Every row gives one point. The points of each table are mixes of a few directions, plus a little noise. Count the directions of each table, and those that both share. Where both have some left over, give the other angles between the two spaces (their principal angles), to ten degrees, smallest first.

First (7 x 3):
[[-16 -72 -29]
 [  3  14   6]
 [-12 -56 -23]
 [ -1  -4  -2]
 [ 10  46  19]
 [  4  19   8]
 [ 12  53  22]]
Second:
[[ -5 -12  26]
 [ 14  34 -91]
 [ -2  -6  18]
 [ -9 -20  48]
 [  2   6 -17]
 [ -2  -6  15]]
Directions: first 1, second 1, shared 0; angles 90

First (6 x 6):
[[-23 -21  13   4  13   2]
 [ 57  53 -33  -9 -31  -6]
 [ 59  55 -34 -10 -33  -6]
 [ -7  -6   4   1   4   1]
 [-38 -35  22   6  21   4]
 [-50 -46  29   9  27   5]]
Second:
[[-40 -40  18   3  25   5]
 [ 22  46  -5  27 -31 -12]
 [ -2  -2 -47 -11   3   4]
 [ 29  15 -16 -18  -8   2]
 [ 40  18 -34 -31  -6   5]
 [-48 -37  83  29  19  -2]]
Directions: first 1, second 3, shared 1

First (8 x 8):
[[-38  21 -45   0 -57 -14 -26  53]
 [-15   8 -17   0 -22  -6 -10  20]
 [ 27 -15  33   0  42  10  18 -39]
 [ 24 -13  29   0  36   9  16 -34]
 [  9  -6  11   0  14   4   6 -13]
 [-49  28 -59  -1 -75 -19 -33  69]
 [ 33 -18  39   0  50  12  22 -46]
 [  8  -5  10   0  13   3   6 -12]]
Second, 8 rows:
[[-35  32   3  -1 -46 -18  21 -19]
 [-27 -36  24  15 -20 -56 -60   6]
 [ 22 -28  41   4 -10 -21 -45  34]
 [ 37  -4   2  10  72  35 -17  23]
 [ 31  25  -9  -7  29  46  35   6]
 [-17 -39 -61 -19 -14   4  34 -40]
 [-20  37  12  -2 -36  -8  22  -9]
 [  6  14  -8   3  23  19  11  -1]]
Directions: first 1, second 4, shared 0; angles 60

First (10 x 11):
[[ 16  46 -43   8 -11 -75   8  10 -27   4  45]
 [ -9 -23  23  -4   4  37  -6  -6  14  -1 -22]
 [  7  13 -15   2   0 -20   5   6  -7  -1  12]
 [-14 -43  39  -7  10  69  -7  -8  25  -4 -41]
 [ 43   2 -51  -8  48   2  47  53   3 -42   0]
 [ -9 -19  21  -3   1  29  -7  -8  10   2 -18]
 [  7 -14   1  -5  16  25  10  11  10 -13 -15]
 [-15  38  -3  12 -41 -65 -24 -26 -26  31  39]
 [ -7  -3  10   1  -7   3  -8  -9   0   6  -2]
 [-17   2  19   4 -21  -5 -19 -21  -3  17   2]]
Second (11 x 11):
[[-17  -4  19   0 -21   2 -17 -20  -1  18   1]
 [-16   1  35  23   7  10 -25 -21   8   0 -25]
 [  7   1 -13  -5   4  -3  11  10  -1  -5   5]
 [ 40  17 -16  42  95  10  25  42  14 -67 -44]
 [  9   2  -7   4  14   0   7  10   1 -11  -5]
 [ 10   8  10  29  45  11  -1  10   9 -29 -32]
 [ 14   2 -17  -3  11  -3  14  15  -1 -10   5]
 [ 28  -2 -62 -42 -16 -20  43  37 -11   0  44]
 [-34 -11  27 -15 -58  -2 -28 -38  -6  45  17]
 [-21  -9  12 -15 -43  -3 -15 -24  -5  31  16]
 [-20  -7  12 -13 -39  -3 -14 -22  -5  28  15]]
Directions: first 2, second 2, shared 1; angles 60

First, 10 rows:
[[  0  -1   5  -4 -11   3 -13  -4   3   0  -4   8  10  -1]
 [ -1   2  12   3  11  12  -2   1  -7  -1  -2  -7  13  -7]
 [  8  11  50   1  22  33 -47  -8 -23   6 -20 -16  56 -31]
 [  9   4  13  -6 -19 -11 -40  -8   0   2  -9   9  14 -12]
 [  7  -6 -41  -4 -33 -62  18   4  21  -1  17  17 -60  22]
 [ -5   6  52  -4  13  65 -48 -13 -18   2 -29  -5  78 -28]
 [  8  -5 -54  11  19 -75  72  20   5   0  35 -16 -95  26]
 [ -9   0  21   0  14  44  -5  -3  -6  -1 -10  -5  36  -7]
 [  1  -9 -48   5  -5 -51  53  13  15  -3  25   3 -69  28]
 [-17  -7  -7  -6 -15  41   9  -2  14  -5  -5  17  19  12]]
Second (8 x 14):
[[  3 -18 -54  12 -13 -40  37 -14   4 -16   7 -44  31  35]
 [ -9  42  51   3  31  40   3  25   0   7  24  11  -5 -17]
 [ 10  -7  17   3  26 -58  24 -58  14 -31  36  -9 -16  -8]
 [ 21  58  45  -4   6   1 -15 -20  -6  19 -54  19  -8   6]
 [-14   3 -43 -10 -24  -3 -11  23 -34   3  -2   2  -8  42]
 [-12  14 -12   1 -23  71 -20  66  -9  34 -36   4  28   4]
 [  9 -71  -7   1 -13   6 -12 -13  36   0 -12   4   6 -52]
 [ -9 -20   3  -7   9 -13  -7  -8  -4 -14  37  12 -27 -11]]
Directions: first 3, second 5, shared 0; angles 40, 50, 60

First, 11 rows:
[[ 38  39 -16   8  34  35  20  14  24  39 -27 -21  10  40 -34  17 -40 -57]
 [  3   9   2  23  -6 -26   8  -2  13  -9  11  21  31  22 -18  31 -24  30]
 [ 51 -27 -29  21  22   7  22  26 -28  13  16 -41 -22  17  32   3  45 -33]
 [-57  20  46 -17 -14   8 -15 -19  44   3 -34  49  19  -4 -31  -1 -41   0]
 [-51  -5   8  -6 -18  12  -8  -3  -8 -13  13   1  14  -2  -2   8   7 -14]
 [ 23  66 -44 -54  -5   1 -33 -29 -22 -12   5 -37 -18 -57 -33 -45 -47  54]
 [ 18  23   6   0 -14 -54 -11 -25  20 -21   0  40  14 -20 -21  -2 -44  95]
 [-51 -46  27  -9  -2  42  -3  15 -10  10 -11  -6 -23  -4  39 -16  58 -74]
 [-38 -51  49   7 -13 -10  -3   0  15  -4 -15  43 -11  -8  32  -9  36  -3]
 [ -5 -30  -9   8 -14 -18  -1   2 -31 -21  32 -10  -6 -11  29   0  39  23]
 [ 70   3 -41  23  29   3  25  22 -17  17  13 -43  -9  29   8  11  11 -20]]
Second (11 x 18):
[[ 26 -10  -9 -12 -24 -16  10  57  31  41  22  43  43  12  21   2  -2  -1]
 [-10 -11  31  50   8 -10 -24 -59   5 -50 -30   0 -11 -28 -14   3  -7  60]
 [ 23  26  -9  12 -12 -14  79 -21 -17 -57  -4  12  31 -15 -32   6  -1 -49]
 [ -8 -21  27 -26  24  34 -11 -35 -17   8 -34 -52 -46  -1 -19  32  27  12]
 [ 16  16   1 -16  -9 -13  81 -21 -24 -42  -2   0  16  -2 -37  28  12 -38]
 [-29  18 -27  18 -19 -48 -33  32   9   4  55  48  17  21  36 -29 -37  29]
 [-24   1   1  29   6  -6 -49 -13   4  -8   1   2 -16  -7  16 -22 -16  36]
 [ -8  19 -21  34   1   0 -21   5   5 -11   8  10   5 -10  16 -39 -20 -15]
 [-23  -3   7 -37  29  38 -25 -17 -27  20 -13 -61 -60  12  -5  12  18 -10]
 [-18  10 -30   0  -3   0 -50  47  12  41  34  12   0  17  41 -40 -21  -6]
 [ 58 -43  29 -50  -1  38  47  25  22  55 -40 -14  18   0 -19  51  47 -18]]
Directions: first 5, second 5, shared 1; angles 50, 60, 80, 90

First:
[[-15   8  22   9   6 -13  -7   6 -64  -4 -63   5  -5  -9 -13 -23  27  -2
  -39  -4 -19 -30 -58  22]
 [ 19  -3   9  -8 -39   3 -43 -31  40  23  74 -12 -23   3   4  22 -54  25
  -37  47 -25  -7  22   1]
 [-18   1   2   3  37 -28  20  26 -42 -20 -61  -5   5  -9  -3 -32  54  -4
   -4 -49  14 -17 -46   5]
 [ -6  -2 -19   2  30   7  36  23   1 -15 -26   6  21   4   4  -5  28 -17
   48 -36  28  22  14 -13]
 [ 19   5  11   5 -51  35 -30 -36  15  28  47  14  -6   7 -10  29 -63   2
  -21  68 -38   4  29   8]
 [ 25   1   1  -3 -51  30 -34 -38  52  29  84   2 -12   9  -3  40 -73  12
   -9  68 -26  12  52  -4]
 [-16  -8 -15 -10  55 -38  29  38   2 -29 -26 -22   5  -4  18 -28  60   0
   26 -75  44   0 -20 -14]
 [ -3   1 -13   2  19   9  27  16  -4 -12 -22  10  18   2   1  -4  19 -15
   35 -21  17  16   9  -6]]
Second:
[[ -4  38 -14 -68  14 -36  17  12 -40 -68  16 -15  12 -22  32 -20   8  74
  -29   8  26 -23 -22  26]
 [ -1  -5  41  75  -9 -37  35  -3  44  30  25  20  22  15  -7   7 -16 -22
  -14 -31 -61  19  -8 -49]
 [ -3 -20   0  40  -6  40 -17 -30  -2  59 -42  29  -1  13 -22   4   5 -70
   20 -13 -13  21 -14   5]
 [-17 -11  -3   2   6  20  56  79  31 -43  44 -16 -11  44  33  -4  16 -10
   15  23  18  36  50 -19]
 [ -7  15  -3 -23 -15 -23  23   9  33 -26  39  -2  -2 -11   8  -8 -23  28
  -18  -2   1  -6   2 -12]
 [  0 -34 -26 -25 -49  73 -43 -47  60  55 -32  38 -62  -1 -39   9 -41 -81
   13  26  35  -3   0  21]
 [  1  -9 -23 -10   0  35 -38 -25 -19  27 -33   2  -9 -11 -17   2   4 -18
   19   1  17  -3  -2  23]
 [ 41  11  31 -21  20 -55 -44 -39 -65 -16 -45  -5  -1 -19  -4  13  12  45
  -33  23  -5 -59 -48  30]
 [ -9  27 -15   1  20 -12  -9 -14 -50   1 -10 -13  41 -28   5 -13  17  34
    1 -32  -9   1 -16   9]
 [ 19 -12   4   3  10  -7 -37  -5 -12   7  -8 -29  -4 -13 -17  14   3  26
   14  10   4 -26  25  -2]
 [-22   1   2  28  10   2  60  63  20 -24  46 -11  17  30  29  -9  16  -6
   13  -7 -10  43  33 -30]]
Directions: first 3, second 6, shared 0; angles 30, 40, 60
